Rows are points. To make a cloud, some directions were put in groups of two or more. Within a group, all points are equally far from the middle, so they leave a hole (a ring in 2 directions, a hollow ball in 3). The other directions are filled evenly. Then the cloud was stretched, turned, moved and blurred a little. How many holes are there, and how many directions does each take, smallest first?

Cloud, 20 rows:
[[-.20,-.56,-.48],
[-.16,.01,-.61],
[.01,.22,-.06],
[-.72,-.36,.04],
[-.08,.29,-.03],
[-.22,-.61,-.24],
[.79,-.02,.31],
[.04,.27,.54],
[-.28,-.59,.02],
[.10,-.63,-.36],
[-.32,-.58,-.14],
[.31,-.75,.20],
[.41,-.63,-.35],
[-.21,-.40,.52],
[.38,.17,.61],
[-.14,-.63,-.14],
[.72,-.13,-.01],
[-.18,-.11,-.71],
[.04,-.62,-.38],
[.45,.13,.26]]
Holes: 1 (2)

Cloud (21 x 3):
[[.11,.02,-.05],
[-.47,-.28,-.46],
[-.53,-.27,.09],
[-.44,-.19,-.79],
[-.01,-.40,.46],
[-.17,-.60,-.46],
[.46,.20,-.21],
[-.27,-.49,-.69],
[.27,-.46,.03],
[.44,-.48,-.32],
[-.59,.15,.42],
[.34,-.53,.21],
[-.34,.44,-.53],
[-.08,-.32,.57],
[-.48,-.13,-.76],
[-.36,-.40,-.86],
[.60,-.31,.16],
[-.23,-.17,.20],
[.32,-.34,-.25],
[.25,-.54,.21],
[-.25,-.37,.11]]
Holes: 0

Cloud:
[[.10,.25,-.68,-.26],
[.41,.29,.15,.69],
[-.23,-.13,.39,.48],
[.05,.17,-.86,.18],
[-.11,.07,.57,.18],
[.61,.00,.07,.60],
[-.30,.60,-.55,.08],
[.18,-.15,-.66,.50],
[-.13,-.57,.15,.51],
[-.31,-.39,-.54,-.45],
[.01,-.52,-.41,.50],
[.10,-.66,.32,.37],
[.21,.37,.06,.70],
[-.41,-.30,.08,-.46],
[-.25,-.13,.47,-.13],
[-.15,.57,-.71,.01],
[.18,.20,-.66,.49],
[-.32,-.32,.24,-.34],
[.50,-.49,.07,.49],
[.11,.14,-.79,.32],
[-.13,-.49,-.53,.34],
[-.07,.50,-.74,.13],
[-.76,-.02,-.39,-.38],
[.55,-.35,-.03,.68],
[-.25,-.07,.35,.50],
[-.08,.51,.03,-.27],
[-.15,-.21,.57,.24],
[-.29,-.35,.26,-.31]]
Holes: 2 (2, 2)

Cloud (55 x 6):
[[-.36,.10,.04,.16,.59,.20],
[-.27,-.12,.22,-.17,-.19,.53],
[.10,.04,.50,-.33,-.12,.52],
[.29,.33,-.01,-.41,.04,.11],
[.19,-.35,.03,-.01,.08,.11],
[.05,-.17,.38,.05,-.41,.25],
[-.03,-.18,.05,-.50,-.16,-.16],
[.35,.40,.26,-.53,.24,.26],
[-.36,.03,.30,.34,-.24,.29],
[.45,-.16,.05,-.07,.41,.13],
[-.27,.02,.21,-.03,.19,.26],
[.00,-.27,-.06,.25,-.38,-.45],
[-.03,.40,.07,-.17,.09,.20],
[.11,-.36,-.49,-.27,.04,.31],
[-.35,.24,-.06,-.26,.00,-.18],
[.15,.37,.27,-.45,-.29,-.05],
[.09,-.33,-.05,.21,-.48,.15],
[-.07,-.33,.04,-.20,.13,.25],
[-.07,-.07,-.34,.12,-.37,.22],
[-.03,-.23,-.26,-.38,.42,-.02],
[.19,.01,.34,-.15,.44,.72],
[.15,.12,.29,.05,-.42,-.53],
[.00,-.07,.46,-.70,-.46,.12],
[.07,.10,-.11,-.17,-.22,.48],
[.19,-.05,-.08,-.44,.32,-.10],
[-.13,-.22,.12,-.35,.40,.62],
[.25,.25,.04,.04,-.46,.34],
[.01,-.08,.51,.09,.02,.44],
[.44,.08,-.31,-.04,-.33,-.23],
[.38,-.01,-.20,.30,-.16,-.75],
[-.40,-.07,-.22,.27,-.36,.03],
[-.29,-.11,.02,.20,-.06,.38],
[-.07,.17,.09,-.13,-.27,-.42],
[.51,.35,.21,-.08,-.16,.05],
[.40,-.07,.02,.27,.23,.22],
[.65,.10,-.08,.23,.26,-.17],
[-.41,-.42,.24,-.37,.21,-.04],
[-.05,-.38,-.28,.46,.23,.09],
[-.10,.50,-.57,.04,.00,-.38],
[-.37,-.19,.51,.59,-.08,.47],
[.39,.01,.94,-.49,.35,.36],
[.05,.10,-.22,-.33,-.23,.39],
[.49,.43,-.07,-.04,-.27,.12],
[.24,-.30,.51,-.58,.39,.24],
[.36,.29,-.04,.36,.25,.34],
[-.09,-.15,.23,.28,-.71,.02],
[.67,-.01,-.04,-.33,.25,-.23],
[-.30,-.19,.20,.45,-.03,.15],
[.30,.19,-.43,-.09,.22,.17],
[.26,-.02,-.05,-.68,-.22,-.07],
[.27,-.19,.24,-.57,-.08,-.11],
[-.38,.07,-.32,.34,.16,-.18],
[.15,.05,-.08,-.52,.50,.19],
[.00,.08,-.21,.37,-.14,.22],
[.12,.04,.43,-.16,.24,.38]]
Holes: 0
